Each row is a point. Two turns around zero, p and q, are shown by what they do to some points. Write where each new point lands after one turn and then the other. Backwards means that the second turn is done in reverse. Each puzzle has new turns, and all numbers are rounded.
In the rows, 128 means zero.

Turn p:
114 92 116 => 154 98 135
154 162 180 => 66 144 106
116 109 122 => 144 112 128
117 158 100 => 149 165 130
160 143 130 => 102 143 146
107 105 119 => 154 108 124
Turn q:
112 134 119 => 136 135 144
138 105 117 => 120 102 131
175 155 161 => 97 152 78
128 100 144 => 142 104 112
87 145 98 => 146 146 175
Where do these land?
q, then p: 107 129 133 => 109 132 138
p, then q: 169 109 163 => 182 112 138
q, then p: 116 112 99 => 111 101 115
p, then q: 147 133 154 => 155 130 147
q, then p: 101 157 91 => 89 137 91

Turn p:
172 193 112 135 => 139 129 66 178
96 149 124 91 => 78 127 114 117
132 117 137 149 => 145 135 145 134
106 132 104 136 => 111 104 139 140
109 126 152 127 => 114 150 144 123
130 100 117 113 => 134 112 133 100
151 79 150 144 => 174 141 155 102
Turn q:
157 123 120 111 => 122 97 122 141
142 116 156 180 => 100 170 110 159
102 127 126 104 => 139 122 132 95
84 111 119 95 => 151 121 118 76
142 181 148 126 => 105 127 180 139
126 150 128 154 => 131 151 147 145
142 88 99 127 => 148 110 86 141
Where do these land?
q, then p: 115 143 140 140 => 115 147 119 137
q, then p: 126 139 111 149 => 145 140 120 148
q, then p backwards: 156 83 161 148 => 124 185 125 97
q, then p backwards: 112 162 143 129 => 103 106 150 136
p, then q: 160 145 117 92 => 172 101 123 135
q, then p: 75 123 92 96 => 152 132 76 85
p, then q: 153 101 132 143 => 104 104 126 148

Turn p:
95 143 104 120 125 116 => 111 122 117 102 156 112
167 185 146 131 121 124 => 154 114 83 118 81 121
86 92 132 143 158 112 => 113 165 141 152 173 116
169 99 108 138 127 124 => 158 123 141 135 134 171
91 129 141 114 153 160 => 112 148 158 122 125 85
72 117 131 143 98 155 => 63 148 144 113 130 128
176 127 126 128 136 130 => 168 119 130 134 110 147
168 131 136 106 106 105 => 145 85 112 146 115 144
Turn q:
154 120 157 121 151 100 => 139 147 159 137 155 101
136 158 112 135 126 101 => 156 154 110 139 118 124
126 134 157 124 138 141 => 112 139 150 131 139 142
96 164 140 219 150 126 => 131 145 74 176 183 180
138 130 104 118 91 160 => 119 103 124 133 79 135
117 103 93 119 114 104 => 138 112 100 104 119 97
122 124 134 85 137 107 => 130 148 146 92 125 108
133 107 93 107 125 182 => 129 74 143 107 95 149
131 112 161 124 119 132 => 99 129 147 135 137 116
Where do these land?
q, then p backwards: 150 120 109 144 148 121 => 150 124 123 109 148 110
q, then p: 136 123 111 105 41 140 => 58 99 105 119 156 166
p, then q: 106 163 143 111 149 100 => 167 136 101 117 137 97
q, then p: 128 154 92 74 140 126 => 130 68 129 130 91 131
q, then p backwards: 141 92 130 126 128 131 => 117 128 126 91 127 127
p, then q: 141 127 140 132 139 131 => 130 130 125 148 121 126
q, then p: 100 105 101 181 127 100 => 168 139 144 102 179 146
q, then p: 151 124 151 136 138 153 => 117 159 132 150 112 126
q, then p backwards: 99 143 176 143 140 151 => 101 86 115 159 103 122

Turn p:
75 136 141 115 137 145 103 135 => 137 132 90 117 128 90 157 144
141 74 125 88 114 164 184 137 => 110 106 96 80 130 150 80 78
182 127 158 138 81 143 107 123 => 105 163 127 151 83 156 89 143
101 135 144 205 119 107 130 142 => 166 98 153 161 76 110 151 132
119 157 131 101 145 91 143 122 => 122 132 156 128 165 91 125 127
127 107 131 146 132 127 131 114 => 139 115 119 147 125 138 126 116
128 138 145 112 131 131 134 98 => 109 124 116 145 146 114 111 135
97 166 111 152 160 130 127 135 => 142 99 143 123 139 110 167 161
139 117 98 91 109 132 132 117 => 92 143 123 111 145 146 130 103
172 122 95 133 153 110 89 157 => 158 167 157 118 143 177 144 140
Turn q:
134 142 101 131 151 203 123 166 => 82 92 124 163 120 72 102 134
117 138 134 97 112 168 126 129 => 95 133 141 158 115 116 151 122
125 153 147 178 149 94 121 117 => 146 161 96 108 137 147 84 138
123 108 142 124 101 114 167 141 => 142 121 147 142 155 152 151 152
131 152 65 165 154 127 134 128 => 137 127 109 97 154 67 98 134
112 78 114 129 125 112 154 100 => 153 111 130 120 172 142 154 99
121 96 136 153 60 119 121 131 => 170 142 183 158 142 146 122 118
166 126 118 119 128 108 112 100 => 163 128 115 109 98 121 142 116
140 146 159 111 168 111 146 88 => 124 141 67 112 118 153 154 130
124 151 151 83 131 119 106 145 => 93 137 140 113 88 147 143 140
115 118 142 118 129 132 98 162 => 103 115 156 128 110 146 108 124
Where do these land?
q, then p: 111 156 115 131 165 128 75 154 => 109 175 100 135 131 92 164 118
p, then q: 91 125 139 147 92 136 134 170 => 162 147 164 127 126 134 173 139
p, then q backwards: 134 120 140 133 113 95 157 110 => 117 108 120 141 116 161 101 133
p, then q: 143 152 98 86 144 134 92 107 => 70 124 103 115 148 114 116 152
p, then q backwards: 143 87 159 99 137 139 128 93 => 115 128 149 180 160 147 129 107
p, then q: 134 121 167 141 100 118 154 150 => 157 155 157 128 98 143 127 111
p, then q: 174 99 153 141 98 121 146 94 => 136 160 136 154 119 117 85 79
q, then p: 101 164 122 137 148 158 133 155 => 155 136 129 126 129 94 175 128
p, then q: 138 115 106 120 132 109 157 117 => 121 128 100 135 128 144 132 96
q, then p: 162 121 77 105 166 131 104 111 => 101 154 135 141 153 131 124 62
p, then q backwards: 76 148 131 169 113 137 128 148 => 181 132 104 84 123 140 129 129

Turn p:
124 168 149 155 124 146 107 138 76 => 155 127 92 112 99 147 179 135 144
138 145 165 109 151 146 118 102 156 => 162 99 143 126 119 117 108 169 122
155 87 134 99 168 150 136 137 148 => 126 126 114 152 135 140 65 152 109
117 153 129 192 124 121 108 122 112 => 154 149 114 107 123 114 163 116 175
148 115 127 113 144 149 167 150 159 => 142 150 142 143 139 148 87 132 94
103 87 78 116 110 105 163 84 125 => 74 140 155 166 116 84 121 88 122
132 157 111 135 123 132 90 131 123 => 144 108 103 103 138 116 147 114 130
129 125 97 126 89 99 155 123 117 => 93 141 152 119 118 126 141 85 118
112 105 119 135 72 114 122 121 121 => 79 146 137 108 131 108 155 124 127
134 155 155 145 131 97 97 133 107 => 138 104 122 99 120 149 149 132 170
115 112 145 83 171 150 145 168 166 => 142 118 136 171 170 161 94 162 96
Turn q:
120 135 103 158 129 75 145 105 134 => 116 120 110 173 94 159 112 107 129
145 101 168 133 97 106 128 115 99 => 122 157 119 152 128 112 115 160 82
113 93 157 187 108 128 178 82 168 => 77 134 118 192 95 63 127 114 139
115 127 85 124 163 154 85 150 127 => 171 98 151 110 159 143 142 95 141
125 107 132 126 145 149 130 137 153 => 122 131 130 118 142 105 148 104 136
134 153 137 120 156 62 103 130 138 => 142 171 129 128 98 182 122 101 117
151 161 101 136 153 139 135 134 90 => 131 83 149 109 112 160 139 141 113
88 143 143 158 128 131 138 129 125 => 120 132 153 162 123 129 140 141 157
117 143 123 85 116 150 131 148 87 => 126 117 135 98 167 150 121 170 132
141 153 106 131 112 138 122 155 129 => 153 108 112 112 119 137 141 145 143
161 125 123 84 129 146 87 102 154 => 154 138 125 74 131 105 91 102 117
124 95 157 94 101 158 155 149 133 => 100 147 106 109 170 92 140 155 131
Where do these land?
q, then p: 103 82 122 154 98 142 160 108 106 => 122 154 115 148 155 131 132 114 193
p, then q: 166 110 107 104 106 169 168 110 147 => 164 135 152 141 133 162 98 178 104
p, then q: 100 108 137 106 114 116 136 83 134 => 122 168 122 174 132 133 144 139 133
q, then p: 151 144 124 151 98 84 116 147 89 => 131 169 80 103 120 147 138 109 103
p, then q: 153 136 128 121 130 146 115 124 170 => 148 143 131 107 140 149 128 123 92
p, then q: 130 92 119 91 181 125 107 151 156 => 174 115 161 145 148 125 155 80 112
q, then p: 123 129 107 117 106 120 124 163 118 => 142 140 107 138 139 133 101 110 108
p, then q: 143 135 111 147 136 153 103 115 136 => 140 122 103 118 120 154 112 111 110
p, then q backwards: 99 164 118 137 170 128 165 146 89 => 106 128 105 178 144 83 104 156 139
p, then q: 124 159 168 109 156 130 88 131 97 => 124 102 80 122 158 94 159 116 119
q, then p backwards: 117 148 167 173 113 95 127 130 165 => 110 114 138 168 140 146 168 99 87
